Each row is a point. Each copy is the shape, with its points in the same order, stretched, turned, moved and blurred by noise. Some copies are also mirrored. Which?

Shape, 6 rows:
[[-35  -3]
 [ -7 -22]
 [ 10  45]
 [ 40 -36]
 [-12  21]
 [-21  39]]
Copy 1, 6 rows:
[[-17 -35]
 [ 15 -26]
 [-37  40]
 [ 60  -3]
 [-20  10]
 [-47  10]]
Copy 1 is: only turned
Copy 2:
[[ 22 -43]
 [ -7 -31]
 [ 13  34]
 [-51  -3]
 [ 22  -5]
 [ 35   3]]
Copy 2 is: mirrored

Shape, 9 rows:
[[ 10  22 -51]
 [ -2 -18  34]
 [ 19  18   9]
 [-11 -24  32]
 [ -4  17  20]
 [ -2   4  24]
 [ 19  -7 -42]
 [  4 -59  36]
 [ 17  20  27]]
Copy 1:
[[ -4   2 -41]
 [ 12 -13  40]
 [ 30  -4  -7]
 [  4  -5  39]
 [ 26  11  17]
 [ 25   0  22]
 [-17 -20 -22]
 [-14 -35  59]
 [ 41  -6   8]]
Copy 1 is: only turned
Copy 2 (9 x 3):
[[-17  33 -14]
 [ 17 -38   9]
 [ 32   1   2]
 [  7 -44   2]
 [ 39 -18 -13]
 [ 28 -18   0]
 [-29  19  -3]
 [-18 -60  32]
 [ 44  -9  11]]
Copy 2 is: mirrored

Shape, 12 rows:
[[ -9   9  -9 -10  -8 -20]
 [ -3  25  -7  14  -5  10]
 [  2 -31   0 -18  11  10]
 [ 13 -14  -4 -15 -22 -16]
 [ 20   9   7 -18  14  -2]
 [  1  13 -25 -19 -44 -35]
 [-36  14  29 -21 -25  -2]
 [ 15   1  13  46 -17   0]
 [  3  -6   7   4  40   8]
 [  5  -5   6 -30   1  24]
 [  3  -8  20  19   2   7]
 [  7 -13   7  18 -16  27]]
Copy 1, 12 rows:
[[ -5  22 -20   3  -4  20]
 [-10  25  12  20  14  -4]
 [  8 -21  16 -20   1  10]
 [-14  10  -1 -16 -36  13]
 [  5  -1   7  12 -25  31]
 [-17  60 -13  -8 -28  23]
 [-57  10  -2   5  16  32]
 [-35  -3   9  11 -26 -28]
 [ 20 -35   3  17   6   4]
 [  0  -1  36 -13   3  30]
 [-26 -19   6   6  -9  -6]
 [-17  -7  40 -14 -10 -17]]
Copy 1 is: mirrored
Copy 2:
[[  2   4   2 -19  -6   0]
 [-21  16   1   7 -14 -14]
 [ -3 -18 -10  10  14  -8]
 [ 14   0 -27 -20   3 -10]
 [ -6  20   5   0  25 -13]
 [  8  16 -29 -51  -8   1]
 [-10  -6  26 -43 -11 -45]
 [  9  20  -8  33 -24 -32]
 [ -5  -1  19  33  11   1]
 [-28  -1  -5  -9  20 -27]
 [  2   4   7  26  -7 -31]
 [-16   1 -13  23 -12 -39]]
Copy 2 is: mirrored
Copy 3:
[[ -6  13 -23  12  -2 -14]
 [-10  -9  -3  26 -13 -13]
 [ 13  11   3 -14  16   2]
 [  0  11 -26 -16  -5   6]
 [  5  24   6   1 -14   4]
 [-19  17 -54   5 -11   4]
 [ 38  -4 -31  38   0 -24]
 [ -2 -32  -9 -11 -21 -18]
 [  6  12  28   0   2 -19]
 [ 17   8  -3   7   5  18]
 [ 11 -17   2  -2  -6 -18]
 [  9 -28  -5  -4   0   3]]
Copy 3 is: mirrored
Copy 4, 12 rows:
[[ 13 -26   5   5  -9  -5]
 [ -7  -1  -8  12  -9 -16]
 [ 15  -1  -7  -7  17  25]
 [ 20 -17   9  19   1  19]
 [ 24   5  -7  -1 -16  11]
 [ 14 -50  11  30 -19   4]
 [-17 -17  36 -19 -13  -4]
 [  4  25  13  31  15 -23]
 [ 23  17 -11 -17  10  -7]
 [ -2   0 -10  -6  -7  32]
 [  5  21  10   6  13  -8]
 [-13  17  -1  20  17   9]]
Copy 4 is: only turned

Shape (12 x 9):
[[ 13  -4 -26   2  -9  18  25 -34 -43]
 [ -5 -37  11  -9  -1  10  -1  26  16]
 [  0   8 -47   3 -24  26  10  -9 -17]
 [-40 -28   4  22  -2 -24  -7   7  -5]
 [  0 -19   8   3  17 -22 -27   5  20]
 [  8  26 -17  21 -32  43   5 -21 -21]
 [  2  18 -10   7   6  26  31 -20  -4]
 [ 12  15  18 -11 -23  23  21 -30 -51]
 [-28 -30  -3  -6  -3   8 -20 -24  13]
 [ 31 -37  10  11   3   0 -24  15  25]
 [  6  17  12 -24 -40 -17  33 -33 -24]
 [  1 -15  16 -25  17 -14 -33  25   6]]
Copy 1 (12 x 9):
[[ 16   0 -45   9 -26  58  -9   1 -14]
 [ -6  -7  26  22 -10 -23  24 -10   5]
 [ 11   1 -25 -19 -37  30  -3   8  19]
 [-40 -18   8  29 -25 -33   3  14 -19]
 [-11  -8  28  31  -2 -45 -15 -17   3]
 [ 19  20 -11  -8 -60  48  -5  19  -2]
 [ -3  15   1   4 -13  41  -7   9   5]
 [ 13  19 -21  -3 -21  50  -2   7 -52]
 [-20 -25  23  15 -30  -3  -3 -31  -8]
 [ 14  12  28  48 -25 -37   2 -24  10]
 [-27  28 -31  -4  -7  16  -7 -16 -38]
 [  5 -11  42   8  14 -52  -4 -12  -9]]
Copy 1 is: only turned
Copy 2, 12 rows:
[[ 28 -22 -29 -31  -7  16  -9  40   5]
 [-28 -12  -2  -3   7  -7  -3  -7  -1]
 [ 17 -20 -12 -19  -1  39  -3  27  33]
 [-29   5  29 -17 -13 -24 -25  22   4]
 [-12  22  11  13  10 -11 -30   2  -7]
 [ 42 -30  -3  -8 -29  52   4  17  14]
 [ 30 -13 -17   5 -21   6  23  27  17]
 [ 44 -14 -28 -44 -35  19   4  -4 -18]
 [  6  -8  32 -17  20 -13 -16   5   9]
 [-17 -10  -4  24  13   8 -39  -5 -18]
 [ 39  -7 -37 -46 -31  -7 -17 -15  21]
 [-22  36  -6  -6  15   4 -18 -23 -19]]
Copy 2 is: mirrored

Shape:
[[-49 -19 -14  28 -35   0   1  -6   6 -11 -28]
 [-31  24   6   1 -21  15  43   5 -10  -2  31]
 [-22  24  33   2  -3  12 -34 -40  20  -4  12]
 [ 14 -11   4 -14  15 -16 -18  22  22   4  -4]
 [-10 -22   6 -30   3  11   0  48 -23  -7 -12]
 [  2  12 -16   6  -9  39 -21  -5   9  16 -27]
 [-15  -4 -36   3   3  -6 -33  16 -14  16   6]
 [ -4  17  34 -38  -8  12 -13   7   6 -22  -8]
 [ 10 -14  13  17 -23  30   1 -28  -5   3 -21]
 [-14  28  13 -31 -13 -42  35 -11 -20  15  -4]
 [-19  52   9 -13  10  -7  -5  -1  -1   7 -38]
 [  0  18 -30  32 -14 -17  -9   5  -9 -15 -21]
 [ 24   9  -9 -19  20 -14 -17  -9 -28  16  -8]
 [-23  10   8   8  13   3 -11  23  -9 -24 -10]
 [ -6  -8 -11  20 -31  16 -18  12  -6   0 -30]
 [-24  22 -24 -25 -14   7  42  -4   5  -6 -14]]
Copy 1:
[[-17 -16 -17  36  -3   9 -18 -25 -14 -25   4]
 [-14  -9   2  51  11   7  23  19 -17  42  10]
 [  1   0 -23  -8  36   1  16 -18  18 -16  54]
 [ 19  -3  -7 -36  -5  17 -24  41   2 -10  -9]
 [-19 -37 -20 -15 -18  17   4  48   7   1 -38]
 [ -6   4 -30 -23 -11   6  14 -36 -10  19  -8]
 [ 30 -33 -21 -11   0  26   2 -15   1  14 -25]
 [-16 -17 -39 -19  -8  -5  20  43  10 -12  18]
 [-27   4  13 -10  -6 -14  26 -32   3  -8   8]
 [ 10 -24  -8  23  -7 -47   5  49 -11  26   1]
 [ -8 -19 -43 -14   3 -25  -6  21 -29  29   3]
 [  8 -32  -1   2 -17  -3  -1 -10 -45   7   0]
 [ 22 -31  -2 -38   0 -20  25  11  -2  16 -23]
 [-17 -34 -13  -5  14  21  -1  25 -20  -3  -1]
 [-17 -21 -15  -7 -28   5  -1 -22 -10   0  -6]
 [ -1   1 -37  32  -9 -14  18  25 -33  19 -19]]
Copy 1 is: only turned
Copy 2:
[[-34 -27  27 -38 -17  -5 -20 -16  32  11 -30]
 [ -8 -21   2 -54   6  39  -7 -17   0  27   1]
 [  4   3  19   9   2  45 -25 -20  28 -25  -4]
 [ 16  17  17  13  12 -24  17  -3  13  -3  -5]
 [ 25  -6  43  -6 -12 -22  16   7  -8  45 -23]
 [ -3   4   3   5  10   7 -28  16  24  20 -41]
 [-30  30  43  -8  19  -8  -1  19  20  16 -16]
 [ 34  -8  34   7   4  10  -8 -27   6  18 -10]
 [ -6  -2 -14   1 -21  17 -37 -14  15  20 -15]
 [-29 -24  18  -1  42   2   4 -45  -2  25  43]
 [-18 -26  22  27  32   9   7 -16   4   3 -24]
 [-52  15  13 -19  22   0 -10 -27  14  15 -32]
 [-18  25  19  30  26  -9  -8  -4 -14  20   7]
 [ -2  -5  32  -6 -12   3   9 -10  -5   3 -41]
 [-26   4  23 -12  -6  -3 -17 -11  32  33 -40]
 [  0 -32   3 -35  30  -1 -18 -13  -6  21  -4]]
Copy 2 is: only turned
Copy 3, 16 rows:
[[-18 -16  22  21 -20 -15  12 -33  12 -16  25]
 [  9 -17  19  46 -25   3  11   5 -39  23  19]
 [  2   2   6 -19   3  18  21  -5   2   0  51]
 [ 11   7  -9 -21  16 -23   3  13  15  -2  -4]
 [-22 -24  -8   8  17 -10 -15  24  -3  -6 -19]
 [-15   8 -33  -6 -22  -5  -6 -13  18  12  27]
 [-15 -11 -26 -11  26 -31   6 -27  -9   1  20]
 [ -7  -9  -6  -8 -12  12   4  38  -4 -10  13]
 [ 15   9  -4   0 -39  16  -8 -26  13  -1   9]
 [ 16  34  19  10 -37 -17  11  10 -60 -12   3]
 [-30  43 -14   5 -10  -6  11  16 -12 -16  31]
 [ -2  11 -22  23 -12 -20  22 -32   3 -25  27]
 [  2  29 -31 -26   6 -10   5 -11 -20  -9  -2]
 [-27  -6  -9  20  28   1  11   4  10 -17  16]
 [ -9 -10 -16  11 -18 -12 -11 -22  13 -12  22]
 [-15   2   3  22 -49 -14  22  12 -24   8   1]]
Copy 3 is: only turned

Shape (15 x 12):
[[ 10 -22 -18 -22 -17 -21  -3  13 -18  19   8 -10]
 [ -5   0 -12  13   6  -3  -3  -5 -20 -11 -32  12]
 [ 10  22  12 -12  17   3  10   9  -2 -24 -24   0]
 [  8 -11  21  26  15 -19  21  18  -8  22  12  -3]
 [-29   3 -16 -17 -10 -21  25  12  19 -16  16 -14]
 [-20  27  23   1  13  26  40  -6   9   8   9   5]
 [-15   0  18  -6  12 -17   1 -18   2  18  -5  14]
 [ 20   2  21  21 -14 -23  14 -14  21 -27  -1  19]
 [-14  -1   0 -14  -5  21 -15 -14 -15  -3 -24 -13]
 [-21 -15   5   4   3  13  32  25  28  -1 -28 -16]
 [-33 -16  15 -21 -19   8  -6  19  14  12  18   6]
 [ -5  25  -4  24  -9  25   4  16  18  14  -1 -28]
 [ 17 -22 -24  16  -4  -5 -12  19   5  23 -13  -1]
 [ 11  -1 -15  24  18 -20  -7   0  -8  11   9 -18]
 [  2  19  -9 -26 -12 -14  12  34 -23  -1 -32 -20]]
Copy 1, 15 rows:
[[  0 -18  22   5  10  30  -8 -30   4 -18 -15 -32]
 [-31  -9   9 -17   0  23 -20  20  21   3   7  20]
 [ -1  -4  -6 -14  -3  10 -21   9 -15   9  -4  33]
 [ -3 -11  -4 -35  -8   9  27 -59  13   0 -13   9]
 [ -7   9   9  23 -37  11  -3   4 -12  16 -20  -9]
 [  3  -3 -60   9 -25  -7  30  10  -8   1  -1  14]
 [ -8 -28  -2 -16 -15 -10  14 -10  15  -5  21   7]
 [-20  44  18 -38  -5   6   5   7  -2  18  32  22]
 [-17 -11 -14   4  -5   4 -30  24  14 -30   0  -1]
 [ 15  17 -32 -23 -47  28  -6   0  -3  14 -15   9]
 [  3 -11   4 -18 -28   4  17   9  -1 -24 -19 -31]
 [ -1  17 -56 -12  -9  -5 -20  -7   4  20 -23 -12]
 [  7  -6   3 -29  12  30 -12 -19  25  12 -12 -16]
 [-14 -13   9  -3  12  -4  -7 -37  29   6 -17   5]
 [ -6 -19  -9 -10 -11  36 -45 -25 -28  13 -18  -4]]
Copy 1 is: only turned
Copy 2:
[[-24  -1   5  32  17  13 -10  -9   8 -11 -12  -8]
 [ 22  26  13 -26   2 -11   4   6  -3  13  -8   7]
 [ 14   1  -1 -27 -32  11 -11  13 -12   5  -5  13]
 [  4  13 -36  20  -1   9  18   6 -14  25  -8  14]
 [ 10 -15 -10   9 -12   7  13 -28  13 -35  -2  -8]
 [ 26 -12 -29 -44 -42  23  16 -10 -12  34  -7  -8]
 [ 14   2 -25 -21   6   0   2  -2 -26  10   6 -15]
 [ 54 -14  13  15   2   9  14  12 -27   9  20   5]
 [ -8  -7  17 -37  -8 -11  -3 -10  -7   1   4 -16]
 [  6 -20 -25 -24 -28 -44  14 -20  12   8 -21  11]
 [  0 -20 -13   8 -35  -9  -1 -28   6  -6   2 -37]
 [-13 -19  -7 -10 -41  -9  20 -16  25  20  22   5]
 [-18   7  -8  19   5 -14  -8  -8  21  21  -2  18]
 [-14  16 -15  16   9   5   6 -10  -6  10  16  24]
 [-14 -11   2   1 -25   0   3  24  24 -26 -17   0]]
Copy 2 is: only turned
Copy 3 (15 x 12):
[[  2  12  -6  22 -42   3 -22  18   1   0 -15  17]
 [ -7  12 -14   6  23   5  -7   3  11  -1  10  30]
 [-26  12  -2 -14  26 -13 -17  -3  -5   1   2   1]
 [ 35  -2  24 -17   0 -11 -22  -4   0   6  -2  -4]
 [ -7   0 -19   1 -34 -27  18 -18  15  20   1  -7]
 [ -6   6   3 -15  14  -7  11 -16  11 -11   6 -54]
 [ -5   3   4  19  -1 -19 -15   8  36  -2  -8  -7]
 [  9  15  17  28  20 -30 -16 -28  -7   2  -6   3]
 [-29  21 -21  16   9   7   5  23   6   6   3  -2]
 [ -5  15 -12 -33   9 -34  47   2   2   6  12  -9]
 [ -3  -6 -28  17 -24 -19  23  10   7  -9 -16 -26]
 [ 10  22  -7 -21  16  10  29 -16  -8  12 -20 -22]
 [ 14  17   2   5  -2   9  13   6   0  -7 -26  30]
 [ 17   2  14   1  -3  12 -18  -3   9  21  -8  27]
 [-17  33 -30 -25  -8  -7 -23   6  -5   5  -1   5]]
Copy 3 is: only turned

Shape (18 x 12):
[[ 23 -21  40  -4   0  -8   7 -20 -14   3  19  14]
 [-20  23 -10  12  -8  -1  14  25 -24  21 -25 -10]
 [-15  26  12  19 -28  13 -29  14   1  -5   1   6]
 [ 23  -5 -17 -21 -21  -8 -28  25   2  27  11   7]
 [ 25  17   8   3 -18  -6  21   4  -7  21  -5  26]
 [ 27  13  14  21   0  -1  13  13   7 -32  32 -30]
 [-20 -18   2  -5  -1 -39   2 -16  -5  23  -1  13]
 [-31  -8   4 -27 -40 -11 -32 -25 -26 -28 -25   4]
 [-20  -1 -14 -25  17 -37   3 -18  14 -14 -18  -8]
 [ 15  31 -14  19 -42  12  13  -8 -18  18 -23  10]
 [ -4  -3 -14  17 -15  19 -21 -13   6  19  -7  -4]
 [-16 -27   1 -15 -24 -38 -28 -15 -28   6 -22  17]
 [  2  -6  -4 -11 -27 -18 -19   9 -21  13  32  29]
 [ 17  21  -6  13  16   6  -9  -4  -7   4 -28   0]
 [ 23  25  11 -33 -14 -34  -3   2 -30  26  24  -1]
 [ -9 -24   9 -17   9  18  -7 -12 -20 -20   1   7]
 [-19  -3  -3 -29 -38  -1 -25  12   8 -15  -2 -29]
 [ 16 -16  -6 -29  16 -11  -9  15  14  -1 -15  18]]
Copy 1 (18 x 12):
[[  4 -19 -16 -12 -12 -24 -25 -30  18  19   4   8]
 [-28  26  29  10  -6  30  10   6  -4  16 -14  12]
 [-18  45  -9  -5 -22  -2 -17 -15  23   2   4   2]
 [-20  28  23 -16 -10 -30 -33   3   5  -3 -15 -22]
 [-18  12  20  -6  -9  -7  -2 -26  23  29 -20  10]
 [  7  22  -1  10  16 -48   7 -29  -9  30  34  10]
 [-42  -8  -8 -22  18   3 -20   3   1   2 -21  17]
 [-14   2 -18 -37 -27   6 -14  43  19 -22 -31  31]
 [-26  -6  21 -46  46  -2   8  21 -16 -23 -12  26]
 [-14  28   4   9 -25   8  18 -17  11  22 -48   3]
 [-29  19 -20  10 -10  -2   0  -2   6 -21 -23 -19]
 [-24   0 -12 -28   5  16 -42  35  18  -1 -44  19]
 [-34  16   8  -5 -23 -26 -46  -2   6   7 -21  17]
 [  3  24   6  -8  17  12  -4 -14   3  -8 -30  -3]
 [-19  17  29 -44 -26 -22 -24 -23 -27  30 -19   2]
 [  5 -21   5   0  -8 -20 -20  17  11 -33  -3  22]
 [-17  18   3 -37 -20 -31   7  32  -5 -13  15  -5]
 [ -5   0  41 -23  31 -21 -25  17  19 -19   1   2]]
Copy 1 is: mirrored
Copy 2 (18 x 12):
[[-28 -23   6  19   9  12  -3  -9 -40  23  14 -23]
 [ 17   2   4 -26 -11  -1  24  15  -6 -21 -38   3]
 [ 24  -3  10  16 -41  -6  -3 -15  -4  -4 -19  13]
 [  5 -25 -28 -17  -9 -32 -27   0  -4  -4   4   0]
 [  9 -23 -20   5  10   1  11  13 -35   8 -10  15]
 [  9  -1  31  42  12 -14  18 -18 -18 -43   6  -7]
 [-33   6  -3 -13  -6 -20   3  10 -23  31  -7  -9]
 [-24  14   2 -18 -41  -2 -38 -56 -36  16 -32  12]
 [-20  38   8  -4  28 -37 -14 -14  -3  12 -15   1]
 [ 13 -11 -34  -7 -14  19  22  -2 -31 -12 -21  36]
 [ -9  -3 -23  -8 -15   4   7 -14  16   0   3  11]
 [-51  -4 -10 -21 -28 -21 -32  -7 -35  25 -30  -3]
 [ -6 -20  -2 -13 -34 -19 -25   6 -39  11  10   5]
 [  3   1 -16  16  20  11 -10   8   6 -18 -22  11]
 [ 15  -7 -24   3  -7 -15 -20   8 -54  -5  -3 -23]
 [-21  -2  31 -10   6  23 -27 -25 -11   7   8  -7]
 [  6   6   6 -19 -21 -33 -15 -60  -5  -7  -8  -5]
 [-13 -14   0  -9  39 -24 -38  -3  10  14  -4   1]]
Copy 2 is: only turned
Copy 3 (18 x 12):
[[ 18  -8  21  22  -7  28  -1  -7  -7   0 -21  49]
 [ 37 -25  -2   8 -19  -4  13   5  12  -1  19 -57]
 [ -8   0 -11  32 -24  -2  -6  10  -4   9  13 -15]
 [ 26  -1 -20   5 -13  -1 -19  11  39   5  32  15]
 [ 30  -7  20  11 -31  18  -6 -19   7 -18  10 -14]
 [ 11 -12  11  14  11  26  -1   9 -26   2  50  32]
 [ 20 -16   6  24   3 -25   7   7  15 -32 -20  17]
 [ -9  45 -10  45 -15 -13  45  19  -1   4 -26  27]
 [ -8  20  24  -9  27 -20  24   4  15 -22   4  22]
 [ 35   4  -1  30 -44   5  15 -37   4  -1  22 -37]
 [  3 -10 -16  15 -15 -18  18 -24  10  18  14   1]
 [ 16  17 -12  37 -13 -13  23  12  24 -26 -34  19]
 [ 28  16 -22  23 -27  -5 -28  23  10 -18   4  27]
 [  4   6  -3   1   2  14  13 -36  11   7  11 -33]
 [ 57  13  21  16   5   6 -32   9  17  10  14  22]
 [ -7  19  -6  -2  -5  15  26   5 -13   9 -17  30]
 [ -3   9   7  22  -5  -8  24  42  18  18  25  32]
 [-12   4   5 -19  -2  12   4   1  21 -12  -1  17]]
Copy 3 is: mirrored
